Each row is a point. Each table stands for the endless flat space through its points: a line for two points, a plane for three, and so on. The two share one point or none. Which?
In the rows, zero is written as 100.

First (2 x 3):
122	112	99
118	117	96
Second, 2 rows:
126	92	97
134	116	101
They share: no point

First:
106	110	132	78
109	101	123	63
Second, 2 rows:
105	102	125	79
105	86	121	91
They share: no point

First, 2 rows:
74	96	120	99	73	92
62	84	104	99	65	102
Second (3 x 6):
80	66	88	99	30	70
96	104	136	64	68	89
88	106	136	71	76	96
They share: 68	90	112	99	69	97

First, 4 rows:
103	110	110	102	127	124
89	117	106	89	140	136
105	124	112	102	140	140
84	115	132	115	114	106
Second, 3 rows:
117	112	110	106	112	134
129	88	128	94	130	119
97	116	136	114	146	109
They share: 105	118	120	112	126	124

First (3 x 8):
100	119	68	81	113	111	94	121
116	123	72	79	145	133	104	113
126	145	94	89	105	113	102	111
Second, 4 rows:
108	113	94	105	129	100	71	124
120	143	63	85	89	137	93	105
150	131	112	67	119	114	73	120
100	136	54	99	92	129	102	109
They share: no point

First, 4 rows:
110	70	95	134	116	87	89	134	51
94	62	111	126	130	85	85	112	49
121	73	105	125	108	97	72	119	74
105	90	141	170	123	26	116	105	80
Second (3 x 9):
114	61	125	126	110	83	64	122	69
110	74	97	122	85	105	95	88	68
88	78	105	100	123	109	81	126	40
They share: no point

First (3 x 11):
79	67	43	52	80	154	117	89	89	76	67
75	75	71	48	108	134	109	89	101	72	95
112	81	64	85	101	143	139	65	74	73	48
Second (2 x 11):
115	71	64	68	107	144	124	67	90	73	58
94	89	85	77	119	126	130	73	84	70	79
They share: 101	83	78	74	115	132	128	71	86	71	72

First:
108	98	114	118	89	109	122	64	135	71	97	133
133	87	88	120	94	90	130	77	111	109	122	108
114	96	109	118	92	104	123	67	130	79	103	125
Second, 2 rows:
123	100	84	98	99	102	131	70	122	74	102	89
119	100	108	126	115	98	119	74	126	98	110	105
They share: no point

First:
124	42	94	117	109	161	90	143	85	46	118	81
104	61	84	122	107	110	111	133	75	86	155	102
116	75	92	115	130	139	91	131	98	65	114	92
116	62	118	96	123	171	74	126	88	38	127	73
Second:
125	100	85	124	134	140	65	127	71	63	137	92
119	92	89	123	132	136	73	128	78	65	131	92
They share: no point

First, 4 rows:
99	84	96	99	98	94	87	90	97	101	65	85	109	115
124	69	91	104	128	59	72	130	82	91	80	115	129	120
100	73	122	67	112	105	103	132	95	111	94	88	126	148
84	87	132	63	87	131	115	107	115	123	87	54	110	149
Second (4 x 14):
127	79	99	71	131	80	70	105	94	103	96	76	95	133
97	49	80	110	101	118	59	118	99	88	67	118	125	118
103	53	81	103	109	112	60	117	100	89	72	112	117	119
92	54	88	117	91	115	69	122	101	92	63	115	135	119
They share: 111	80	107	94	108	84	86	118	102	105	81	82	118	129

First:
157	106	60	88	105	124	71	95	124	100	95	102	113	103	104	132	40	96
144	132	72	77	109	127	91	85	125	84	89	102	97	95	82	132	62	118
123	92	96	73	64	101	38	105	120	66	75	120	78	120	97	105	61	113
109	126	112	66	73	114	59	101	134	54	83	106	61	115	68	100	82	140
Second:
144	107	75	51	76	113	82	90	131	72	55	103	95	87	65	104	69	118
124	99	78	64	110	112	116	90	108	87	87	93	112	81	77	124	99	93
140	132	83	75	81	129	81	81	127	69	84	109	96	99	61	106	82	105
132	126	92	74	77	126	65	91	126	56	86	107	77	109	81	110	66	128
They share: no point

First (2 x 20):
130	90	123	71	106	81	83	125	78	84	132	76	100	69	86	117	79	130	123	115
127	81	99	80	100	66	83	134	75	69	129	61	79	78	71	111	58	127	108	94
Second (4 x 20):
121	104	112	93	101	61	78	129	68	69	133	71	100	56	61	132	98	128	119	102
136	98	129	65	88	87	78	121	85	105	122	114	111	81	89	119	70	84	104	122
142	94	136	52	89	97	84	127	86	111	113	116	107	92	101	107	64	83	102	120
138	98	134	58	99	89	92	143	72	91	107	88	95	86	93	103	84	113	110	100
They share: 129	87	115	74	104	76	83	128	77	79	131	71	93	72	81	115	72	129	118	108

First:
69	116	139	99	109	102	71	89	122	128	128	102	90	138	103	104	116	72	93	113
65	115	147	96	116	107	71	88	114	128	129	100	94	144	98	102	110	68	87	111
Second, 4 rows:
60	86	93	112	121	119	73	68	146	140	128	96	87	164	112	100	121	46	119	82
50	116	143	78	74	123	80	111	141	105	163	62	86	133	118	83	122	77	123	116
59	121	129	124	149	82	43	64	136	121	95	106	88	147	125	104	125	80	109	123
73	119	139	110	108	94	60	85	127	130	120	106	85	126	109	111	126	81	97	129
They share: no point

First, 3 rows:
116	95	66	115	136	129	70	115	135	73	74	89	121	102	112	61	97	128	128	72	70	136	109	112
114	111	53	104	115	131	66	98	119	97	100	88	119	100	120	54	86	136	111	67	69	134	96	127
115	92	68	121	144	128	71	123	143	65	67	89	124	102	112	61	101	126	133	72	69	139	113	109
Second, 2 rows:
131	92	73	101	123	133	62	102	112	86	77	98	99	108	86	87	98	127	133	91	84	122	113	93
115	84	101	77	95	113	86	78	84	58	57	78	95	92	118	59	74	107	101	67	80	94	89	125
They share: no point

First:
90	73	98	131	116	85	131	148	120	141	97	105	95	111	82	90	147	58	103	41	85	32	82	86
136	77	130	126	65	44	134	131	98	141	92	115	125	124	77	97	140	105	105	56	80	104	69	61
87	51	99	114	120	107	116	123	109	122	129	130	123	135	59	97	114	52	95	75	76	53	96	115
104	41	96	165	78	79	133	130	122	141	103	141	173	179	76	120	145	76	99	71	81	90	74	84
121	83	129	102	93	64	122	137	93	137	102	101	88	95	71	83	132	79	105	46	75	69	78	77
Second:
140	68	110	100	96	54	109	128	129	108	107	112	136	136	77	88	108	101	129	85	76	43	79	69
90	65	119	142	88	70	169	136	87	120	110	151	87	96	49	103	133	101	82	51	77	101	81	89
119	81	110	96	109	79	113	108	107	137	108	99	125	124	81	82	120	76	99	72	98	75	93	90
118	64	84	110	138	106	112	91	97	127	101	83	122	117	66	76	123	58	98	46	116	87	79	83
They share: 113	74	115	112	97	69	132	123	105	126	109	121	114	117	70	91	122	91	99	69	85	77	87	86

First, 5 rows:
139	91	70	128	64	104	67	87	99	116	109	110	84	57	69	135	64	89	89	95	76	114	51	70
130	100	89	104	80	119	84	81	110	108	94	103	70	80	73	136	65	95	87	101	67	115	57	85
111	146	153	9	121	131	139	89	78	140	86	58	51	155	82	111	92	101	128	84	57	118	99	109
124	106	100	95	88	119	79	78	135	92	94	95	54	90	57	129	55	95	83	107	58	132	51	100
126	116	104	53	92	121	99	112	103	116	100	89	70	100	69	105	53	115	83	95	62	148	75	104
Second (5 x 24):
118	130	95	94	111	95	102	73	76	110	76	109	112	105	91	139	97	97	88	52	68	137	81	91
98	114	119	54	109	139	98	108	94	139	88	98	66	92	101	112	81	122	100	115	81	116	78	82
158	102	75	52	69	127	116	110	98	147	82	86	58	94	93	122	53	78	86	101	59	80	66	96
156	71	60	79	68	153	131	107	58	121	99	94	96	151	48	143	39	62	75	94	77	112	96	54
93	134	124	55	120	117	94	102	102	136	73	102	70	74	119	108	96	125	99	102	77	119	69	98
They share: no point

First, 5 rows:
86	109	129	110	98	62	40	137	19	133	100	136	151	107	30	67	57	139	80	64	82	106	148	115
83	89	140	73	43	123	107	95	66	100	90	125	74	54	111	86	92	92	93	78	96	130	132	105
52	67	165	105	57	67	103	144	102	65	121	81	134	68	80	95	23	59	81	101	80	74	89	94
52	51	117	89	61	131	131	96	116	103	57	107	60	32	130	115	91	57	91	109	110	108	101	114
64	87	149	115	71	89	109	106	90	99	103	125	106	54	106	107	47	77	125	75	78	112	107	92
Second:
76	81	137	83	79	90	98	144	84	106	97	108	104	74	81	108	40	120	88	118	87	104	142	110
64	82	130	110	82	93	86	111	62	110	93	109	107	69	86	89	70	92	100	87	85	99	111	111
91	61	142	98	49	105	68	114	59	71	57	133	104	54	86	98	70	95	58	78	112	114	102	75
They share: no point

First (4 x 24):
113	94	129	93	150	114	126	150	102	141	88	109	95	107	132	142	111	101	139	118	124	98	94	67
127	135	97	111	89	97	80	105	157	128	75	126	119	103	93	123	95	88	105	144	104	104	129	70
125	112	118	105	139	109	140	145	95	136	98	87	115	97	128	123	107	112	122	109	105	93	82	80
131	136	97	105	76	97	62	94	176	127	71	135	121	109	80	126	92	79	104	151	105	114	142	65
Second:
109	116	103	142	132	93	92	114	138	179	76	108	105	125	137	117	99	87	134	142	109	108	120	49
113	101	96	85	83	77	123	137	141	114	86	105	90	75	65	130	102	143	61	136	132	128	101	93
115	95	99	80	76	58	124	143	164	117	95	113	74	66	58	136	105	153	51	155	141	133	105	92
107	127	75	78	68	96	130	99	116	89	89	129	142	74	92	124	137	91	97	93	85	69	111	102
119	125	108	147	137	106	88	115	128	176	70	104	119	131	143	118	97	81	143	137	105	104	113	46
115	136	90	127	116	138	104	101	78	131	55	97	164	124	130	115	112	73	138	83	86	86	96	70
They share: 125	127	104	111	110	101	106	122	130	131	84	110	117	99	109	122	100	99	111	130	104	97	109	75

First (6 x 24):
101	96	71	81	83	64	72	80	102	129	87	125	94	119	68	72	73	68	144	79	114	100	125	78
102	115	70	63	48	95	65	55	106	114	98	141	41	108	92	86	44	86	88	82	78	74	103	53
121	133	103	109	110	107	105	38	80	104	81	111	83	88	65	97	59	61	145	81	93	107	104	56
95	89	51	94	57	102	70	106	82	106	76	102	92	147	102	63	79	71	148	49	90	101	107	92
121	140	101	71	67	152	102	30	102	91	91	135	28	107	106	104	43	86	88	73	66	68	81	38
104	83	61	53	57	88	61	94	124	137	93	147	57	135	98	80	73	75	103	95	111	68	108	83
Second, 2 rows:
93	113	66	79	89	105	64	89	97	118	90	113	59	135	92	92	69	84	134	76	102	108	94	75
102	98	75	88	65	96	85	65	88	109	90	131	83	117	89	80	69	72	131	67	84	87	103	66
They share: no point

First, 5 rows:
94	69	126	155	115	94	82	70	115	59	88	44	77	124	153	94	43	137	80	121	61	107	133	112
45	58	148	116	160	70	111	79	103	81	130	98	63	66	124	64	74	73	162	55	51	72	149	89
42	61	134	120	174	53	110	70	90	86	139	80	43	73	149	66	54	103	133	76	41	82	142	110
46	94	143	132	151	61	106	88	106	113	117	82	43	93	158	112	52	113	108	110	61	64	104	132
81	93	148	136	86	128	105	104	148	100	72	90	107	114	110	127	92	72	125	103	96	53	104	98
Second, 2 rows:
84	69	122	132	113	92	109	97	124	89	110	79	80	105	133	106	67	106	120	98	69	59	118	103
60	72	146	111	113	113	103	79	133	92	92	82	74	96	118	97	88	82	117	80	93	83	112	94
They share: no point
